Each row is a point. Two turns around zero, p and q, are shown by what they do to some points. Write where each new point lands after one turn and then the other. Backwards means that the second turn is done in reverse. Each puzzle has new turns, and all numbers are rounded.
In the rows, zero is written as 128.

Turn p:
[135, 184, 152] -> [180, 161, 127]
[114, 108, 132] -> [121, 106, 136]
[128,  55, 161] -> [111,  53, 104]
[132, 170, 107] -> [136, 173, 139]
[150,  77, 115] -> [ 86, 102, 100]
[110, 173, 100] -> [134, 172, 162]
Turn q:
[141,  80, 156] -> [109,  77, 111]
[162, 125, 151] -> [154,  98, 116]
[ 88, 202,  95] -> [145, 204, 173]
[167, 104, 150] -> [143,  87, 102]
[ 77, 128, 121] -> [ 91, 148, 158]
[133, 129,  95] -> [125, 154, 107]
Where do these land?
q, then p: [162, 147, 109] -> [115, 164, 107]
p, then q backwards: [118,  37, 116] -> [109,  46, 166]
p, then q: [114, 145, 114] -> [143, 120, 147]
q, then p backwards: [ 96, 157, 128] -> [102, 153, 104]
p, then q: [150, 154, 173] -> [159, 138,  82]

Turn p:
[112, 100, 117,  92, 124,  73] -> [142, 153,  96, 169, 136,  84]
[133, 110, 154, 127,  84, 110] -> [164, 120, 113, 164, 125, 148]
[107, 155, 132, 130, 169, 124] -> [ 97, 149, 140, 113,  99, 112]
[168, 164,  79, 142, 155, 134] -> [126, 148, 178,  83, 161, 113]
[143, 117, 225, 132, 111, 125] -> [140,  85, 147, 189,  74, 162]
[127, 118, 109, 151,  97,  85] -> [154, 169, 117, 151, 152, 144]
[138, 122, 107, 130, 148, 155] -> [107, 114, 135, 105, 150, 123]
[112, 139, 108,  82, 109, 164] -> [147, 100,  95,  86, 123, 104]
[111, 127, 122, 166, 155, 182] -> [ 76, 114, 129,  91, 131, 162]
Turn q:
[169, 103, 107, 129, 151,  91] -> [128,  67, 116, 111, 134, 149]
[124, 100, 137, 154,  59, 149] -> [103, 175, 129, 120,  87, 174]
[107, 141, 110, 145, 134, 183] -> [154, 168, 166, 108, 136, 120]
[ 73, 122, 129, 142, 111, 146] -> [102, 175, 155, 135, 143, 130]
[175, 128, 109,  74, 153,  84] -> [141,  68,  68, 114, 147, 117]
[103, 179, 142, 142, 137, 130] -> [151, 146, 146, 173, 139, 109]
[145, 123, 160, 110, 151, 114] -> [119,  97, 116, 134, 111,  98]
Where do these land?
p, then q: [108, 139, 151,  99, 134, 143] -> [105, 139, 104, 122, 130, 158]
q, then p: [123, 126, 146, 162, 122, 114] -> [123, 120, 119, 132, 116, 166]
p, then q: [123, 107, 145, 151, 110, 143] -> [133, 145, 153,  99, 124, 130]
q, then p: [118, 126, 127, 219, 157, 116] -> [103,  74, 137, 166,  92, 183]
q, then p: [ 95, 112, 106,  79, 128, 108] -> [ 90, 160, 117, 109, 127,  87]
p, then q backwards: [208, 100, 151, 123, 140, 195] -> [140,  99, 106, 172, 209,  78]
q, then p: [120, 173, 114, 135, 128, 113] -> [108, 133, 168, 125, 144, 145]
q, then p backwards: [126, 141,  64,  80, 106, 117] -> [107, 101,  68, 140,  82, 137]
q, then p backwards: [130, 127, 148, 106, 128, 103] -> [110, 101, 136, 110, 137, 131]

Turn p:
[169,  88, 144, 154, 111, 170, 135, 183, 111] -> [158,  72, 101, 142,  93, 175, 151, 128, 103]
[151, 132,  99, 147, 140,  99, 112, 133, 147] -> [152, 109, 137, 117, 148, 126, 111, 121, 167]
[121, 141, 151,  78, 144, 131, 134, 108,  81] -> [113, 185, 100, 131, 142, 135, 142, 160, 107]
[116, 131, 139, 124, 151, 134, 132,  85, 144] -> [ 86, 144, 129, 101, 131, 125, 116, 126, 133]
[150, 151, 114, 163,  94, 108, 150, 149, 151] -> [169, 115, 166, 122, 117, 129, 146,  91, 145]
[129, 114, 103, 140,  97,  91, 157, 132, 142] -> [135, 115, 156, 150, 150, 124, 153,  91, 147]
[ 87, 121, 185,  93, 150, 135, 124, 127, 120] -> [ 82, 148, 125, 134, 110, 116, 144, 184, 109]
[146, 144,  88, 120, 107, 123,  89, 106, 146] -> [154, 125, 109, 109, 152,  87, 105, 100, 138]
[ 93, 138, 130, 142, 138, 118, 114,  99, 118] -> [108, 141, 154, 121, 148, 117, 102, 138, 112]
[118, 120, 127, 119, 148, 171, 132, 157, 120] -> [122, 126, 104, 152,  91, 145, 111, 140, 119]
Turn q:
[109, 153, 148, 121, 116, 116, 110, 121, 180] -> [153,  98, 105, 102, 125, 141, 124, 139, 170]
[154, 141, 148, 136, 102, 133, 142, 145, 155] -> [148, 163, 115, 127, 122, 142, 121, 144, 158]
[128, 109, 123,  83, 177, 168,  82,  89, 124] -> [ 92,  84,  91, 123, 140, 162, 172, 124,  80]
[126, 116,  90, 149, 145, 121, 102, 126,  91] -> [126, 108, 133, 163, 132, 102, 119, 113,  86]
[ 93, 155, 138, 105, 134, 153, 102, 153, 146] -> [101,  98,  95, 116, 100, 144, 110, 120, 152]
[158, 105, 138, 165, 118, 104, 156, 144, 129] -> [156, 165, 163, 145, 139, 131, 110, 149, 128]
[ 86, 125, 112,  98, 180, 126, 110, 112, 101] -> [ 82,  75, 132, 110, 139, 118, 129, 113,  94]
[142, 147, 162, 133, 110, 116, 133, 129, 116] -> [150, 156, 126, 104, 126, 134, 113, 113, 130]
[145, 159, 102, 153, 107, 127, 172, 119, 131] -> [136, 165, 128, 143, 153,  89, 133, 122, 162]
[120, 114, 172, 161,  97, 140, 155, 140, 154] -> [150, 153, 158, 133, 119, 168, 121, 124, 175]
[159, 109, 101, 133, 130, 107, 162, 144, 111] -> [123, 163, 153, 144, 136,  98, 126, 156, 109]
[115, 104, 102,  99, 119, 125, 111, 114,  98] -> [119, 109, 137, 127, 103, 106, 158, 120,  94]
Where do these land?
p, then q: [148, 105, 158, 133, 115, 127,  31, 115, 130] -> [102, 119, 154, 123,  95, 105, 116, 187,  58]
p, then q: [127, 150, 153, 129, 136, 104, 164, 133, 112] -> [111, 159, 116, 112, 133, 144, 114, 115, 160]
p, then q: [140, 120, 135, 133, 134, 108, 147, 119, 152] -> [118, 121, 137, 113, 134, 144, 143, 140, 152]
p, then q: [ 94, 106,  83,  97, 146, 108,  91, 141, 127] -> [155,  86, 131, 162, 147, 125,  81, 151, 120]
q, then p: [130, 127, 126,  99, 107, 140,  95, 110, 132] -> [131, 134, 115, 150, 139, 139, 144,  87, 125]
p, then q: [146, 113, 153, 128, 111, 173, 153, 141, 124] -> [118, 154, 146, 145, 109, 106, 165, 102, 135]
q, then p backwards: [128, 144, 145, 156, 105, 108, 136, 139, 142] -> [139, 160, 100, 134, 143, 116, 119, 142, 134]
q, then p backwards: [ 84, 119,  76, 131, 151, 112, 153, 111, 109] -> [ 84,  98, 132, 139,  97,  95, 114, 114, 164]
p, then q: [134, 152, 141, 136, 148, 199, 159, 134, 136] -> [141, 136, 102, 134,  80, 108, 168,  87, 148]
p, then q: [151, 144, 110, 138, 127, 102, 149, 136, 115] -> [125, 148, 104, 128, 158, 151, 136, 134, 136]

Turn p:
[151, 110, 111, 146,  98, 127, 122, 126, 107, 122, 143, 100] -> [112, 127, 123, 114, 109, 159, 114, 137, 139, 138, 132, 168]
[136, 158, 127, 134, 156, 164, 132,  99, 163, 102, 108, 136] -> [140, 115, 138, 131, 129, 160, 150, 130, 128, 101, 138,  68]
[167, 120,  82,  95, 146, 137, 132, 110, 133, 117, 153, 120] -> [146, 121,  97, 135, 107, 160,  83, 140, 120, 140, 156, 108]
[112, 146, 146, 128, 127, 145, 118, 145, 133, 159, 138, 154] -> [143, 167, 138, 135, 143, 113, 136, 113, 111, 110, 115, 128]
[132,  97, 120, 105,  75,  97, 106, 120, 109, 122, 140, 104] -> [115, 115,  86, 109, 120, 137, 109, 116, 145, 158, 102, 173]
[108, 136, 145, 116, 121, 122, 140, 159, 126, 147, 123, 107] -> [113, 148, 134, 101, 137,  97, 134, 126, 116, 145, 125, 130]
[112, 113, 150, 143, 124, 117, 140, 146, 153, 142, 126, 140] -> [121, 136, 159, 130, 150, 106, 120, 120, 142, 129, 109, 126]
[133, 110, 137, 121, 105, 121, 144, 124,  99, 101, 139, 126] -> [126,  96, 130, 119, 110, 133, 120, 127, 112, 142, 111, 155]
[145,  92,  99, 107, 151, 148, 108,  95, 110, 121, 148, 102] -> [115, 114,  82, 132,  95, 146,  87, 144, 126, 103, 144, 127]
[121, 155, 119, 153, 166, 135, 109, 127, 146,  90, 126, 144] -> [154, 107, 142, 132, 134, 135, 150, 113, 142,  94, 166, 107]
[ 99, 151, 115, 147, 143, 138, 142, 129, 140, 129,  99, 156] -> [144, 124, 145, 139, 166, 122, 158, 149, 124, 112, 135, 109]
[126, 128, 165, 133, 115, 109, 129, 166, 119, 157,  93, 144] -> [130, 155, 152, 131, 125,  84, 157, 133, 141, 148,  98, 140]
[121, 148, 146, 134, 137, 105, 141, 119, 128, 155, 129, 133] -> [109, 140, 136, 154, 141, 114, 143, 114, 117, 143, 131, 123]
Turn q:
[146, 130, 136, 139, 132, 131, 137, 128, 142, 135, 132, 123] -> [131, 142, 138, 125, 130, 134, 138, 117, 138, 124, 139, 138]
[142, 123, 139, 134, 139, 114, 115, 133, 126, 111, 109, 144] -> [131, 117, 139, 138, 118, 133, 136, 120, 117,  99, 128, 113]
[147, 118, 143, 138, 109, 128, 115, 119,  92, 128, 135, 114] -> [141, 126, 146, 112, 135, 128, 120, 132, 113, 140, 158, 100]
[134, 113, 142, 113,  81, 135, 134, 128, 137, 124, 139, 143] -> [136, 146, 114, 111,  89, 139, 126, 125, 109, 149, 135, 125]
[ 31, 154, 134, 108, 121, 130, 110, 120, 142, 118, 136, 135] -> [107, 113,  96, 107, 105, 105,  76, 171, 152, 123,  74, 136]
[120, 116, 144, 139, 138, 100, 172, 121, 137, 160, 142, 125] -> [108, 153, 163, 149, 117, 128, 133, 150, 139, 143, 138, 159]
[130, 149, 138, 138, 137, 130, 111, 138, 143, 121, 150, 125] -> [140, 118, 138, 107, 126, 125, 119, 112, 146, 116, 122, 142]
[134, 126, 133, 129, 138, 141, 121, 130, 132, 113,  90,  57] -> [111, 140, 103, 111, 172, 101, 130, 131, 121,  89, 167, 128]
[149, 116, 145, 146, 132, 126, 113, 126, 143, 169, 114, 143] -> [112, 136, 154, 113, 124, 156, 166, 130, 140, 122, 128, 117]
[129, 134,  65, 132, 120, 100, 137, 123, 122, 141, 127, 132] -> [122, 136, 138, 149, 157, 114, 137, 116, 101, 158,  88, 131]
[129, 127, 136, 142, 133, 134, 157, 172,  63, 124, 122, 130] -> [157, 103, 139, 153, 154, 164, 107, 160,  99, 130, 155, 138]
[149, 121, 124,  61, 129, 141, 110, 122, 144, 116, 114, 134] -> [ 99, 105,  81, 131, 105, 125, 141,  90, 124, 132, 141, 113]
[154, 153,  89, 148, 142, 139, 151, 107, 123, 117, 138, 146] -> [158, 145, 134, 164, 153, 131, 125,  95, 143, 142, 110, 122]
[ 96, 112, 124, 126, 141, 142, 109, 124, 144, 115, 146, 141] -> [142, 111, 112, 121, 108, 106, 135, 144, 151, 126, 107, 129]
Where do these land?
p, then q: [104, 123, 153,  92, 117, 112, 152,  93, 139, 157, 104, 145] -> [ 99, 134, 141, 148, 180, 119, 140, 164, 115, 103, 121, 123]
p, then q: [136, 153, 107, 135, 152, 145, 120, 110, 148, 137, 119, 155] -> [161, 140, 132, 124, 158, 119, 124, 112, 141, 116, 150, 146]
p, then q backwards: [111, 126, 143, 123, 150, 112, 101, 141, 136, 105, 159, 158] -> [156, 145, 122, 130, 151, 124, 119, 130, 133,  79, 148, 120]
p, then q: [151, 157, 113, 140, 144, 155, 167, 112,  94, 134, 150, 121] -> [170, 109, 132, 111, 140, 154,  97, 156, 129, 156, 148, 125]
p, then q backwards: [164, 106, 138, 120, 126, 106, 119, 109, 117, 112, 150, 138] -> [127, 144, 134,  96, 136, 125, 144, 132, 128, 112, 152, 164]
q, then p: [136, 100, 135, 141, 140, 127, 139, 143, 145, 156, 153, 143] -> [135, 141, 165, 136, 136, 129, 119, 129, 110, 143,  97, 119]
p, then q: [ 99, 147, 165, 128, 118, 119, 119, 127, 151, 144, 110, 106] -> [ 88, 144, 119, 158, 134, 107, 104, 140, 142, 120, 123, 139]
p, then q: [118, 110, 122, 123, 140, 120, 112, 142, 107, 138, 121,  88] -> [120, 113, 125, 126, 110, 115, 118, 126, 110, 145,  91, 147]
q, then p: [121, 116, 100, 141,  99, 157, 129, 108, 130, 113, 149, 151] -> [122, 163, 119, 134, 117, 149, 140, 151, 142, 166, 137, 119]
p, then q: [115, 163, 108, 120, 134, 107, 157, 142,  96, 130, 128,  93] -> [122,  99, 148, 142, 127, 136, 117, 148, 133, 183, 127, 151]
q, then p: [114,  98, 154, 129, 107, 137, 121, 152,  93, 131, 116, 121] -> [143, 144, 129,  98, 104, 112, 100, 133, 109, 130, 136, 158]
p, then q: [146, 136, 138,  89, 142, 143, 128, 140, 122, 115, 116, 105] -> [109, 133, 117, 111, 138, 120, 116, 120,  94, 160, 139, 131]
q, then p: [164,  98, 116, 155, 138, 156, 129, 112, 159,  96,  98, 148] -> [116, 100, 155, 121, 121, 183, 136, 140, 116, 164, 157, 111]
p, then q backwards: [114, 129, 124, 155, 115, 127, 113, 147, 160, 107, 136, 132] -> [147, 155, 137, 155, 148, 140, 112, 133, 134, 137, 142, 116]
q, then p: [126, 157, 106, 130,  99,  96, 114, 143, 124, 145, 110, 114] -> [125, 117,  98, 136, 115,  92, 158, 140, 107, 107, 126, 124]

Turn p:
[166, 102, 149, 159, 157, 113,  85, 108, 157,  74,  44,  85, 171, 170] -> [142, 137, 119, 134, 139,  12,  70, 150, 133, 135, 174,  78, 152, 132]
[163,  92, 123, 127, 205, 113, 114, 102, 117, 171, 135,  95, 161, 127] -> [ 66,  90, 113, 133, 108,  67, 136, 168,  94,  97, 125, 132, 116, 135]
[118, 102, 159, 151, 136, 164, 117, 150, 192, 144,  75,  91, 172, 140] -> [123, 118, 125, 130,  90,  50,  95,  87, 151, 158, 101,  85, 134, 107]
[134, 150,  61, 144, 102, 133, 113, 121,  91, 161, 135, 109, 120,  90] -> [110, 152, 101, 150, 167, 155, 155, 144,  89, 141,  74, 128, 137, 152]
[108, 147,  99,  67,  84, 102, 185, 124, 149, 119, 138, 199, 113, 108] -> [176, 101, 119, 105, 159, 196, 150, 139, 175, 143, 118, 187, 132,  87]
[129, 132, 149, 189, 180, 157, 107,  74, 118, 161,  81, 103, 159, 188] -> [113, 129, 150, 157, 133,  26, 159, 108,  76, 129, 157,  84, 105, 112]
[112, 159, 105, 146, 115, 103, 180, 117, 121, 132, 190,  94,  79,  98] -> [143, 128, 172, 153, 119, 190, 161, 175, 129, 136,  89, 136,  99, 169]
[124, 188, 111,  98, 127, 118, 148, 197, 132,  79, 164, 199, 126, 111] -> [152, 160, 125, 121, 140, 194,  79, 111, 152, 133, 137, 220,  96, 115]
[115, 143, 141, 121,  86,  92,  96, 127, 141, 148, 175, 146, 124, 131] -> [125, 161, 111, 122,  87, 170, 161, 145, 134, 154, 147, 140, 145, 116]
[ 92, 101, 120, 105, 128, 169,  87, 142, 184,  94, 104, 127,  81, 170] -> [159, 100,  98, 141, 114, 153,  73,  97, 132, 145, 158,  59, 117,  93]
[180, 106, 166, 133, 135, 196, 104,  83, 140, 124, 114,  81, 160, 160] -> [ 96, 135, 164,  80, 127,  66, 106, 131,  93, 120, 130,  55, 136,  98]
[ 91, 137, 122,  73,  87, 108, 163, 178,  86, 117, 148, 136, 119, 144] -> [182, 110, 131, 108, 112, 189, 125, 102, 113, 123, 123, 181, 162, 151]
[ 72, 118, 119, 117, 102, 116, 151, 132,  91,  97, 182, 177, 125,  68] -> [101, 115, 155, 146, 152, 216, 142, 113, 163, 136, 137, 179, 160, 146]
[162, 137, 187, 132, 173, 126, 106, 107, 104, 155,  75, 109, 121, 100] -> [ 96, 129, 110,  86, 140,  63, 152, 118, 136, 112, 148, 106,  93, 177]
[153, 106, 110, 157, 100, 108, 163, 158,  98, 143, 160, 170,  89, 115] -> [139, 157, 127, 152, 132, 176, 157, 132, 152,  60, 102, 151, 136, 130]
Turn q:
[ 90, 133,  99, 102, 121, 100, 117, 157, 171,  68, 169, 136, 138,  99] -> [135, 156, 174, 180, 109, 180, 148, 120, 104, 159, 165, 141, 114, 149]
[126, 174, 179, 140, 105, 132, 118, 148,  73, 150, 104, 140, 186, 188] -> [108,  66, 127,  64, 132, 127,  63, 145,  97, 142, 140,  83, 153, 113]
[154, 141, 125, 106,  70, 107, 167, 110,  76, 163, 129,  93, 160, 186] -> [140, 119, 151,  80, 126, 101,  55,  97, 159, 109, 159, 113, 162,  76]
[111,  81, 164, 186, 156,  99, 150, 114, 160, 139, 102, 166,  96, 116] -> [112, 114,  85, 198, 183, 110, 147, 157, 117, 127,  91, 132, 123, 103]
[161, 161, 121, 137,  94, 158, 152,  98, 102, 112,  88, 133, 151, 157] -> [123, 118, 146,  64, 128,  89, 116, 138, 111, 132, 132, 158, 164,  98]
[135, 105, 110, 170,  74, 154, 129, 110,  77, 172, 142, 132, 196, 143] -> [158,  74,  95,  77, 155, 152,  97, 121, 144,  97, 173, 156, 169, 104]
[161, 145, 110, 160, 102, 124, 108, 105, 146, 162, 131,  76, 153, 163] -> [100, 124, 106,  98, 103, 130, 106,  84, 116,  72, 143, 144, 133,  93]
[ 88, 162,  69,  97, 134, 115,  89, 182, 123, 111, 130, 162,  77, 114] -> [118, 128, 136, 149,  79, 156, 145, 100, 150, 221, 120, 139, 109, 169]
[147, 109, 127, 128, 196,  96, 119,  69, 147, 141, 132, 134, 123,  89] -> [133, 145, 120, 177, 145, 115, 148, 111, 121,  77,  72, 133, 156, 169]
[161, 115, 142, 167, 179, 126, 160, 100, 144, 108, 193,  93,  88,  92] -> [158, 154, 139, 157, 173, 104, 148,  98, 112,  71,  99, 150,  59, 147]
[136,  92,  91, 113, 193, 138, 155, 169, 171, 104, 147, 112, 119, 101] -> [173, 185, 128, 151, 131, 157, 195, 106, 117, 133, 105, 108, 100, 126]
[ 37, 127, 100,  75, 155, 163, 105, 143, 155,  96, 128, 133,  83, 117] -> [108, 123, 177, 157,  87, 169, 201, 152, 174, 170, 115, 118, 102, 153]
[170, 166, 154,  96,  88, 147, 131, 124, 138, 170, 141, 147, 136, 151] -> [151, 122, 120, 104,  70, 104,  70, 157, 121, 112, 129, 131, 129, 116]
[101, 100, 155,  82,  91, 154,  58, 168,  82,  87,  68, 168, 105, 169] -> [ 88,  92, 115, 107, 101,  90, 158, 176, 154, 208, 191,  76, 152, 159]
[143, 109, 175, 162, 162, 107, 162, 124, 153, 138, 115,  94, 111,  35] -> [115, 199, 100, 156, 200, 137, 122, 156, 123,  90,  84, 139,  97, 147]
Where do these land?
p, then q: [131, 138, 139, 145,  97, 159, 171, 132,  85, 164,  95, 142, 118,  96] -> [120, 142, 171, 126, 141,  87, 148, 145, 113, 116,  76, 116, 163, 101]
q, then p backwards: [108,  76, 170, 152, 165, 134, 157, 106, 141, 104, 100,  89, 156, 130] -> [172, 103, 101, 156, 114, 154, 135,  60,  96, 139, 124, 155, 106, 125]
p, then q: [119, 118, 106,  88, 122, 146,  68, 125, 109, 104, 124, 139, 158, 193] -> [166, 110, 131, 102, 144, 159, 111,  92, 147, 106, 153, 140, 150, 199]
q, then p: [131, 109,  93, 161, 155, 109, 156, 112, 127,  94,  80,  66, 107, 144] -> [122,  73, 161, 130, 159, 113, 161, 141, 156, 172, 140, 158,  86, 152]
p, then q backwards: [165, 119,  98,  97, 142, 114,  62,  79, 168, 165, 124, 150, 153, 172] -> [160,  93, 163, 165,  86, 153, 132, 163, 170, 132,  69, 146, 133, 177]
p, then q: [ 57, 118, 152, 126, 135,  38, 125,  83, 105, 100, 103,  99, 128, 132] -> [198,  91,  96, 153, 132, 136, 100,  96, 104,  91, 159,  93, 110,  61]
p, then q: [131, 143, 161, 163,  48, 145, 144, 195, 140, 167, 168, 142,  99, 118] -> [ 92, 150, 163,  70,  90, 101, 112, 188, 109, 119, 111, 191, 143,  94]
p, then q backwards: [124, 129, 125, 102,  72, 147, 188, 215, 133, 168, 147, 127, 119,  55] -> [106, 186,  53, 126, 188, 149, 136, 109, 117, 207, 121, 114, 119,  80]
q, then p backwards: [103, 113, 104, 189, 159, 121, 111, 112, 122,  94, 115, 107, 154,  82] -> [113, 140, 103, 124, 119, 140, 129, 109,  49, 144, 133, 165, 121,  85]
p, then q backwards: [ 97, 107, 115, 167, 177,  98, 182, 123,  96, 129, 145, 114, 142, 140] -> [102, 130, 137, 129, 135, 116, 114,  59, 152,  95, 172, 163, 108, 129]
p, then q: [179, 162, 125, 100, 178, 106,  76, 120, 152,  99,  92, 175, 157, 179] -> [164, 139, 126, 178, 103, 148, 103,  64, 134, 163, 128, 150, 109, 211]
p, then q: [108, 120, 133, 127,  62, 157, 186, 150, 146, 127, 175, 179,  73,  78] -> [122, 156, 131,  90, 100, 115, 188, 223, 107,  95,  95, 157, 115, 103]
p, then q backwards: [117, 190, 123,  99, 146, 158,  93, 102, 163, 135, 145, 126, 137, 157] -> [134, 159, 134, 154, 104, 138, 147, 202, 143,  97, 123, 134, 120, 158]
p, then q backwards: [203, 148, 123, 101, 146, 127,  86,  84, 119, 100, 149, 113, 164, 154] -> [165, 150, 196, 138,  78, 151, 145, 137, 137,  93,  85, 120, 162, 128]
q, then p: [146, 129, 151, 103, 116, 161, 115, 183, 114, 170, 160, 152,  57,  89] -> [188, 162,  58, 142, 105, 154, 127, 153, 115, 109, 101,  89,  98, 101]
